Every row gives one point. Each table stands for the endless flat space through its points: a line for two points, a plane for three, and so on. The two share one point or none. Which?

First:
[[-20 -16  -7]
 [-34 -20   1]]
Second:
[[ -3 -18  15]
 [-11 -18   9]]
They share: [-27 -18  -3]

First (4 x 8):
[[-13  22   3   4  20  -6 -21  11]
 [ -7  25 -33 -40  -4  32  37   4]
 [-30  33 -17 -14   9  17  22 -21]
 [-33  32   1  -4  44   5  15 -23]]
Second, 3 rows:
[[-39  52 -26 -34  13 -21 -11 -54]
 [-45  55 -17 -10 -11   6 -23 -36]
 [-34  33   1  18  -3  21 -10  -3]]
They share: [-30  31  -5   2  13   3  -2 -15]

First, 4 rows:
[[-22  -1 -22 -26  23  -9 -12 -53  20 -53  -1]
 [-25   2   2 -44   7  -3  -2 -15   6 -24 -13]
 [-31  -8   4 -54   3  -9   4   3  -8 -16 -11]
 [-32 -17 -27 -31  21 -22 -11 -38   3 -46   6]]
Second:
[[-12 -10  26   0  31 -68 -35 -40  12   4  -6]
 [-40 -34 -26 -33   3  18 -17 -47   3 -34  -6]
 [-42  -8  -3 -20 -16  -9 -24 -23  39 -12 -41]
 [-24 -26 -35 -32  10  23 -36 -41  27 -46 -27]
 [-39 -25 -10 -24  -9   4 -24 -37  30 -20 -33]]
They share: [-33  -5 -13 -23  11 -17 -22 -29   6 -23  -4]

First, 3 rows:
[[ 11   0  26 -20 -20 -17 -12   3  16  23 -13 -16 -11  24 -15 -17  13 -27]
 [ 51 -37  38 -31 -20 -39 -49 -31  58  -3   4  35  45  66 -51 -21 -14  29]
 [  3   6  46  -8   8  -7 -20   7  16  17  -1  -8 -11  38 -19   9  31 -27]]
Second:
[[ 35   7  24  -7 -23 -32 -23  10  23  53  -4  15 -14  48 -24  -4  -6 -27]
 [ 10  -5  26 -15 -35 -10  -7  -8  16  22   1  -3  -7  31 -28 -22  13 -34]
 [ 19   6  10 -18 -55 -21  -7  14  17  36 -21 -38  19  16 -43 -38   3 -51]
 [ 18   9  36 -47  39 -22 -59  12  14  12 -17  19 -35  55  -6  30   9  30]]
They share: no point

First, 4 rows:
[[-28  46   8  49  53  42 -14 -10 -22   5  19 -79 -49 -36   7  19  15  -4
  -33 -37  -2  25 -21  11]
 [ -1  20 -16  12  36  -2 -27  -2  -8  23 -24 -27 -18  -7 -28  23  45  -5
    4 -43   8   6 -43  15]
 [  1  10 -15  10  32   2 -30  -7 -18  34 -19 -27 -18  -7 -30  23  56  -8
    5 -48   3  -3 -46  18]
 [ 10  -1 -22  -2  25  -9 -35  -6 -18  42 -29 -12 -10   0 -40  22  68 -10
   15 -50   4 -12 -52  19]]
Second:
[[-27  14 -43   6  49 -28 -58  -9  14   4 -45 -58  25  15 -30  22  49 -38
  -11 -40  15  36 -14   9]
 [ 44 -10 -17 -22  23 -37 -31  18 -38  20  -7  -7  11  -3   2  18  37  17
   21 -72 -10  26 -53  18]
 [ -6  52 -47  -2  44 -37 -33  22  22  27 -45 -31  -1  -4 -34  25  62 -13
   -5 -31  33  28 -22  -2]
 [-38  36 -47  28  22  -1 -62 -15  19  10 -58 -51 -48 -11 -31 -26  17 -26
  -46  32  23  -6  -9   2]
 [ 23 -11 -13  10  14 -30 -55   7 -29  13 -32 -27   5  -9   4   7  37 -10
   -7 -47  -3  20 -30  12]
 [ 15 -17 -10  -5  22   8 -35 -21 -32 -26 -13 -28 -31  -9 -10 -26   0  -1
   -5 -34  -9  -4 -40   2]]
They share: no point

First (4 x 24):
[[-41 -11  -1 -54  34 -36  27  20 -10 -51 -17 -21  12  26  30  17 -17  23
  -32  -3 -36 -39   2  31]
 [  0 -19  25   3  25 -30  -9 -47 -18   4  15  55  10  21   8  10  -1   5
   32  11 -20   1  14  -2]
 [-10 -37 -32 -28  33 -32  10 -28 -64 -15 -15 -14  34  42  10  38 -45  12
    5 -10 -44 -12  -4  45]
 [-10 -21  17   9  27 -18   7 -61 -22   8   5  39  16  35  16   2 -17   3
   34  17  -6   9  12   6]]
Second, 6 rows:
[[-29   5  -2 -33  42 -10  18 -27 -27 -46   1  18  25  28   1  40 -27  20
  -38   4 -45  -5   7  50]
 [-57   7 -37 -45  12 -10  12 -36 -29 -15   5 -13  34  69  58  20  -7  38
  -39 -23  -5  -4 -38  15]
 [-40   9  22 -23  69  -9   4 -13 -62 -36 -33  55  30  45  18  26 -27  12
  -44  10 -20 -32   3  40]
 [-32  -3 -36 -47  17 -17  24 -43 -10 -50  23 -11  28  27   8  34 -35  32
  -26  -8 -44   6 -11  54]
 [  3 -79  31 -29  30 -66  34  32  10 -33 -23 -33 -25  -6  15  -1 -37   6
   48  29 -36 -51  41  29]
 [-22 -67  -9 -49  36 -40  19 -13 -23 -57  -5   3  -6  18  25  16 -78  41
    9  23 -15 -46  -5  81]]
They share: [-29 -17   0 -33  32 -30  20  -9 -20 -30 -11  -4  16  31  24  15 -21  16
  -9   2 -28 -22   4  26]

First:
[[ -4 -39 -23 -29  21   3 -60 -39  36   0  12  27  11 -23  27  11  -2  25
  -29  18  49  47 -12 -20]
 [-12  46 -18 -23   4  23 -63   2 -40 -14  22  57 -35  37   8 -34 -61  38
  -82  65  24   4  26 -50]
 [ 27  -3 -55 -58  48  18 -25  18 -51  -2 -14  -6  -8  50  37 -53 -35 -21
  -31   5  36  11  -4  -3]
 [-10  31  -5  21 -35  17 -47 -18 -30  -9   8  40 -46  14 -33   1 -14  31
  -23  19  26 -15 -14 -35]
 [ 20   8 -34 -16  19 -17  -5  22 -41  25 -31  -9 -29  53   4  -3   6 -37
   17 -42   9 -12 -51 -28]
 [ 22 -50 -52 -66  59  19 -25 -20   1   7  -9  -5  19  11  62 -33 -10 -13
  -19   2  41  58 -13   6]]
Second:
[[ -1   4 -23 -23   6   2 -13 -10 -31  10 -15  31 -19  24  13 -13 -20  -2
  -31  17  44  20   1 -41]
 [ 23   0 -31 -23  34  14 -37  -6 -15   2   1   3 -15  32  17 -29 -28   6
  -19   5   8  12 -19 -13]]
They share: no point

First (4 x 24):
[[ 25 -51  21 -24 -22   4  15   0  43  23 -48 -11 -28  25   4   1 -36  37
   -7   3  14 -13 -36 -14]
 [ 20 -22  30  -6 -21  14 -11  31  35  -8 -24  15   0  17   7 -18  -5  14
   28  26   4   2 -23  -8]
 [ 21  -9  38   1 -22  17 -26  61  12 -33   1  38  16  -4 -12 -36  13  -7
   51  56  -1   9 -32 -17]
 [ 11 -24  19 -10 -10  24  -1  26  38   7 -22   3   0  24   8 -22  -7  15
   16  25   8  -5 -25 -11]]
Second:
[[-53 -54   2  18 -21   2 -23  42  56   7 -28   0  27  51  -8  -2 -34  26
  -21  43  12  25 -38 -50]
 [ 19  -6  62 -39 -34   8  -8  40  14   5 -23   0  -4  31 -28  -1   0  20
   49  21  12 -29 -43   7]
 [ 19 -22  14   1 -34   0 -28  24  46  33 -27  52  28   7   4 -45   0  60
   -3  57   4  -9 -63 -29]
 [ 43 -12  59 -42  -7   5  16  34  11 -16 -14  -3 -22   7 -16 -10 -15  -4
   67   9   9 -17 -37  13]
 [ 51 -26  31 -21   4  10  18  23  24 -17 -14  12 -21 -11   8 -30 -19  -3
   45  17   4   0 -31  -2]]
They share: [ 19 -28  26 -11 -18  15  -4  29  31  -1 -23  10  -4  15   0 -19 -10  15
  20  28   7  -3 -31 -14]

First:
[[-20  45   5 -24  11  -5  13  -5  28  18  20  34  15  15   1 -30  -6  -2
  -18   7  11   4 -34  29]
 [ -8  55 -18   3  19  -5  43 -31  36  12  37  23   6 -18   3 -28 -16 -10
    4 -12  -1 -20 -34  21]
 [-33  35  -9  28  23 -22  49  -6  -2  27  18   9   0   2  26   0 -15  10
   41 -38  30 -55  15 -18]
 [-16  55  -9  10  34  -6  41 -22  25  11  27  30  19 -11   4 -12 -23  -3
   17 -19   0 -34 -12   1]]
Second, 6 rows:
[[ -7  55  17 -15 -22 -28  28 -11 -30  18 -13  33   1  11 -16 -21 -50  31
   -9  -1  31 -27   4  -9]
 [-71  22  13  15  24   5  13  24 -32  65  41  30  22 -18  20 -23  32  -2
   33 -63 -22 -31  -7  -5]
 [-38   5  24  43  12 -40   5  17   2  52  30  17  35 -21  13  -1 -38  -8
    6  -6  50 -69  -7  -7]
 [-12  39  34   6 -33 -43  33  -7 -30  27  -5  14  13   0 -12  -8 -71  17
  -11   6  68 -43   3  -2]
 [-30  31 -23  18  47 -29 -13 -11  19  24  23  20  12  10  11  12 -25  -4
    9  -4  24 -61  12 -35]
 [-69  41  -2  16  39   0 -14  -7 -35  49  33  18  24 -14   7  -1  12  -6
   21 -54 -12 -38  15 -32]]
They share: no point

First:
[[ 44 -40 -19   0   5 -10 -43 -10 -18 -10 -47   2  10  29 -41   9 -10 -19
  -15 -55 -25 -32  11  29]
 [-32 -15  57  24  -6  24 -33  28 -55 -44  -8  -9 -34  51 -18  -5 -23  44
  -27  31 -29  36  33  29]
 [  8  -6  -2  12  30  57   0  16   1 -30 -57  -4   2  23   5  41  -3  31
  -31 -10 -26  53  32  27]
 [-18  12  41  30 -22  10 -55  18 -15 -36 -32   6 -12  55  -2   9  18  10
  -55  11 -49  35  12  45]
 [-19 -14  23   7  38  76  22  43 -23 -34 -30 -22 -17  25  -2  33 -20  58
  -20  27 -13  77  40  12]
 [ 49 -29 -13 -36  71  34  36 -32 -15  -5 -62   5   2 -24 -54  85 -23 -13
   19 -44  13 -17 -10  13]
 [-24 -33  42  69  -7  22 -26  20 -12 -71 -29  34  -6   8 -13  18 -20  53
   -8  10  -3  16  34  87]]
Second:
[[-10 -25 -17 -25 -19  31 -27  20   2 -38 -57   3  57  22 -21  19 -52  25
   12   4  -9   5 -12  51]
 [ -4 -37  -9   7   5  15  -3   8 -18 -18 -63  -5  21  26 -41  43 -22   5
   -4 -26   3   3 -16  53]
 [ -4  -2  15   5  -1   6  -1  15 -13 -29 -32 -12  -2  18 -19  22 -34  22
   21  16  14  -3 -29  34]
 [ 27 -29 -41 -17  21  61 -47 -12   2 -46 -20  29   1   4 -15  21 -47   9
    6  -9  -5   6  44  32]
 [-23 -35  -2 -18 -23  25 -22   1  -5 -10 -25 -16  36   4 -15  25 -28  40
  -16 -29  -2  45   2  31]
 [ 40 -66  -9   3  37  15 -19  19 -11 -27 -89  15  -8  50 -53  65 -23  -8
  -17 -14  -4 -55  -6  87]
 [ -8 -51 -20  -9  -5  24 -23 -12  -6  -8 -48   1  30  13 -31  48 -29  20
  -16 -43   6  16   0  58]]
They share: no point

First:
[[  8 -31  -7   1 -48  38 -14  -9 -50  11 -45  12  -4 -31   2  -4  -8   5
  -27   5 -19 -12  -9  -6]
 [ 21  -5  -9   6 -44  23   6 -19 -45  23 -16  22  -1 -31  -9 -22  11   3
  -29  13 -33   3  10  16]
 [ -6 -30 -30  25 -17  14   8  -8 -33 -10 -51  21 -47  -4  34 -48 -28  29
  -23  35  15  -7  78 -18]
 [ 31 -38 -24  44 -26   7 -20  -1  15   6 -32 -41  41  31  17 -54  19  50
  -23   5 -39  -5  18  22]
 [ 23 -28   8   0 -34  22  -6   0 -52   4 -40  25 -23 -31  14 -20  10  -1
  -25   7 -12 -26   7   8]
 [ 14 -74  -4  15 -22  14 -24  13 -26 -20 -53  -9 -10   3  44 -20   0  22
   -5 -11   7 -28 -13   4]]
Second (3 x 24):
[[ 11 -26 -35  22 -62   7 -10  17 -39  20   0  24  -8  18 -21 -15  12  37
   -8  21 -19 -12  26  21]
 [  4 -34 -20  23 -57  11  -5  16 -47  21 -12  32 -15  16 -17 -24   4  25
  -23  20 -28  -5  35   9]
 [ -1 -38  -3  22 -30  19  10 -11 -43  12 -36  24 -16  -6  11 -43 -12   5
  -40  13 -31  16  38  -7]]
They share: [ 10 -25 -25  20 -32  14   5 -16 -28   8 -21   8  -4  -8  11 -32  -2  21
 -18  13 -16   9  23  10]

First:
[[ 14  -2 -20   7  -5 -33   7 -27  16  27  18 -16   6   5  18 -19  42   2
  -37 -42  32   4  -3  -8]
 [-16  48 -49  54  -1 -38  -6  -3  17  23   8 -19 -15 -12  51 -23  -1  14
   -6 -33  54   6 -50 -34]
 [  3  20 -62  22   2 -55  -9  14  51   6  37  -5  18 -10  44  -1  28  24
  -24 -46  59  21 -35  -2]
 [-12  29  -8  22  20  -4  -6 -43 -30  24 -23 -11 -54 -16   8 -34  22 -33
  -15  -4  20  15 -11  -5]]
Second, 7 rows:
[[ 45  -3 -55  31 -19  12 -17 -23  18   1  19  -9 -17 -12  50 -29  49  25
  -41  -6  39 -10 -11 -23]
 [-27  37 -12  36  12 -61 -11 -45 -29  31 -20 -30   3  16   1 -35  35 -16
  -26 -23  51  16 -25  32]
 [  3  -9  -3  55 -10 -17   0 -74  -7   4 -28 -87  -3  14  38 -37  39  12
  -83   2  44  26 -65  -5]
 [ 15  49 -16  46  38  10  29  -9 -10  37 -11 -26 -33 -30  15 -11  18   0
  -21   3   4   0 -26  -5]
 [ 10  -4 -36  19 -32 -55 -25 -55   2  10  -4 -27   8  22  37 -44  39  11
  -36 -30  75  15 -26   8]
 [ -1  41 -34  30  -3 -66 -14 -45 -28  19 -25 -35  27   4   6 -39  36 -10
  -25 -14  68  -2 -33  47]
 [ 24  47 -12  -1   8 -63  49 -20   6  67 -26 -13 -28  -7  29 -20 -35  12
   34 -42  53  32 -34   5]]
They share: [  1  16 -23  19   4 -26   0 -26   4  24   5 -14 -15  -5  21 -23  29  -6
 -25 -29  33   9 -14 -10]

First:
[[ 36  -3 -25 -19 -16  10  15   5   4 -13   6 -47  16 -27 -37  23  17  29
   15  22 -24  25 -59   4]
 [ 17   4 -43  22 -23  20  46  27 -13  27   2   6 -24 -44   1   4  27  -4
   18   6  -3  20 -23   8]
 [ 12  -6 -13 -13   2  -5  21  17  -8   2  12 -29   1  -9 -19  44  17  26
    3  31  -3  25 -38 -17]]
Second, 2 rows:
[[ 31 -10 -21  31   8   1   6  32 -14   5   1 -30 -37 -30 -24  22  -3  22
    0   5   4  43 -33 -31]
 [ -9  10 -31  -9 -17   1  51   7  -9  20   1   0   8 -30 -14  32  37  -3
   10  25  -1   8 -28   9]]
They share: no point

First (7 x 24):
[[ 22  53   8  17  31 -36 -42  69 -42 -63  -9  50 -28   4  36  23 -27  46
   31 -18  -1  41 -28 -22]
 [ 48  54   4  22  32 -36 -14  63 -49 -45   8  40 -18  19  10  36   1  38
   18 -14 -11  27 -20 -37]
 [ 24  38 -24  23  16 -15   8   8   8 -16 -17  22   2   5  37  52  41  56
   22  -8  -3 -45  -5  25]
 [ 14   5  18 -19 -34 -12 -37 -11   4 -25 -55  29  51 -17  43   7  23  59
   30 -71 -13 -32 -15  56]
 [ 39  19  35  29  -5 -41 -59 -11 -10 -48 -13  16  13  42  16 -11  33   4
  -10 -33 -11 -13  19   4]
 [-11 -11  35  73 -23 -67 -13 -43 -32 -44   5   2   7   6  36  41  19  24
  -22 -49  -9 -51 -65  18]
 [ 38  45  11  35  26 -33 -47  22  -9 -47  -4  28 -17  42  26  10  24  15
    4  -4  -2  -1  23 -12]]
Second:
[[ 37  71  -2  54 -31 -29 -41  19 -69  -8  27  29 -20  28  11  61  -4  55
   18 -23 -43 -27 -11  16]
 [ 30  -6  11  10  30 -37   4   8   7 -14 -22  37  44  30  31   6  23  26
    9 -68  11 -21   0 -12]
 [ 39  41  70  16  27 -23 -36  67  -9 -47   3  30  19   9  67  29  68 -16
    3 -28 -10  20  19 -14]
 [ 24 -26  45 -17  55 -52   1  28  30 -33 -39  46  58  43  52  13  45  -8
   -4 -69  25 -11   3  -7]
 [ 33  45 -15  46 -19 -32 -24  -2 -53 -10   9  30 -11  29   1  43  -8  63
   16 -33 -26 -32 -20   3]]
They share: [ 33  31  18  28   7 -31 -23  19 -27 -30  -3  31   4  22  25  31  24  31
   8 -33 -11 -11  -9 -10]

First (4 x 24):
[[ -8  22 -26  12 -44  31 -58   9 -16 -25  40  39  67 -18 -54  56  38  13
   -1   6   9  -6  31  31]
 [-65  30 -13 -27  24  15   8   2 -23  16 -20 -37  20   0 -18  17 -14 -25
  -33  21 -62  47  -3 -33]
 [ 46  30   8  28 -28  29 -34  -5  -4 -23  76  29  31 -36 -40  38  68  -5
  -33 -22  13  -4   3  15]
 [ 22  38   9  14  -6  15  -4 -13  -4  -9  49   1   7 -21 -20  17  47 -23
  -50 -11 -13  16 -13 -10]]
Second:
[[-42  61 -25   0   2   9 -44  -5  -1 -10  43  -2  37  12 -44  39  13 -23
  -17   4  -9   9  -4  -1]
 [-18  39  -6  20 -11  18 -10  -1   2   1  13 -16  37 -13 -54  34   7  -7
  -19   1  -6  18 -12  -9]
 [  2  -7   5   4 -32  19  12  -5 -31  -4  27   6  13 -50  -8  21  13 -15
  -25  18 -55  19 -16 -33]
 [-38  29 -21 -12 -10 -11 -24 -29 -25 -14  63   2  21 -12 -12  35  -7 -47
   -5  12 -41 -11 -32 -17]]
They share: no point

First (5 x 24):
[[-11  10 -37 -32  -1  16 -34  14 -34  21  -7 -20  27   2  32 -16 -21  27
   40 -38   6  51  42  24]
 [-58  31  15 -16  66  -7 -18 -40 -40   5  16   8  57 -19 -20  -5 -73  16
    1 -39  61 -25   8   0]
 [-61  -6   3 -13  63 -10  -8 -30 -53  -3   1  14  77  -1  -1 -28 -64   6
   14 -61  62 -15  36  10]
 [  2  25 -39 -28 -24  23 -27  23 -10  35 -23 -19  -6 -10  34  -8   2  40
   37  -9 -23  74  35  27]
 [ -9  56 -17 -36   9  22 -36  -8 -14  25   9 -26   1 -26   8   8 -35  33
   26  -8   4  33  12   6]]
Second:
[[-40  -1 -41 -13  -5   3 -23 -37 -42  46 -43  -2  26 -10   4  -1 -27  32
   21  -9  -9  15  23   5]
 [-46   0 -41 -13  10  15 -13 -37 -38  36 -32  -3  24  -7  15  -3 -18  24
   26 -17   1  17  13  11]
 [-32   6 -33 -14 -13  -6 -26 -29 -37  49 -45   0  25 -15  -3  -1 -33  38
   16  -2 -15  17  29   3]]
They share: no point

First, 7 rows:
[[  16   14   -6   21   42   64   57  -29  -36   31   26   21   89  -29
    62  -10   57  -13   10   -6  -59    1 -100   48]
 [ -38  -14  -33    1   48   36   22  -32  -33   -1   35   17   21    9
    47   15   -4   -8   -7   25  -58  -18  -62   47]
 [ -56   -1   21    8  -17   21  -10   -5    4   36   37  -18  -37    1
    50   -9  -37  -58  -14   57  -22   -4    2  -21]
 [   7   49   71    8   48  -17   19   29   19    8   28    0   -1  -59
    32  -36  -10  -47    8  -24  -15    0  -15  -40]
 [  14   36   45   24   60   -9   40   16  -19    2   21   -6    3  -46
    41  -17    2  -34   32  -25  -35   17  -33   -2]
 [  22   25   40   27   72  -16   61    9  -34   -1   30  -11   13  -46
    35   -6   17  -14   35  -37  -47   30  -49   20]
 [  -1   -2  -25   10   25   79   41  -44  -32   15   12   18   49  -14
    56   -1   36  -22  -10   12  -51   -8  -73   47]]
Second, 4 rows:
[[-30 -13   8  -8  -6  -6  23  -7 -22 -10  46 -39 -17  -6  49  -9 -18 -38
   -2   7 -43 -15 -35 -12]
 [-18  20   7  -6   1  -6  10  17 -22 -22  18 -18 -31   7  28  -2 -16 -23
   25   7 -13  -3 -46 -21]
 [-36 -15   9 -20  -4  -7  23   2 -25  -8  51 -30 -13  -8  44 -14 -15 -35
    2   0 -35 -26 -34  -9]
 [-32 -25  17  -8   2  -1  33 -16 -19   4  57 -38  -9 -22  52 -14 -13 -43
  -16   2 -51 -16 -22  -1]]
They share: [-10   6  30  10  24   9  31  -7 -10   8  28 -16 -21 -28  32  -6  -5 -33
  -5   2 -30  14 -17   1]

First, 4 rows:
[[-16 -24  29   0 -20  13  12 -13 -44  -9   6  -8 -15 -16  15   6  24  40
   -3 -11   4  28 -32   7]
 [ 23 -21  30   1 -32 -15  36  13  34 -26  -9 -36 -34 -21  35 -22  -1  18
    1 -35   6  31 -18 -22]
 [  7 -34  26 -10 -43 -24  14  26  -8 -41  11 -36 -17 -21  14   2  20  28
    0 -43  -5  20 -45  -2]
 [ 22 -22  27   6 -28  -7  32   7  28 -19 -16 -28 -33 -14  31 -26  -2  24
    1 -31   0  38 -16 -19]]
Second, 4 rows:
[[-28 -52  15  31 -50 -12  22  -6 -53 -63   7  -9 -36   5  38  -7  21  13
  -15 -34 -24  32 -38 -24]
 [-18 -32  40   1 -60 -47   7 -11 -53 -38 -18 -14 -56  45  38  -2   6 -12
  -20   1 -14  67 -53 -44]
 [  3  -5  34 -23 -24 -14  13  -2   1   4 -12 -17 -20  -3  11   4   3  33
  -23 -20   1  46 -50 -17]
 [  6 -22  43  -7 -32   5   6  -3  -8 -13   0 -19 -12 -11  20  -2  11  40
   -1 -26   2  40 -28  -3]]
They share: no point
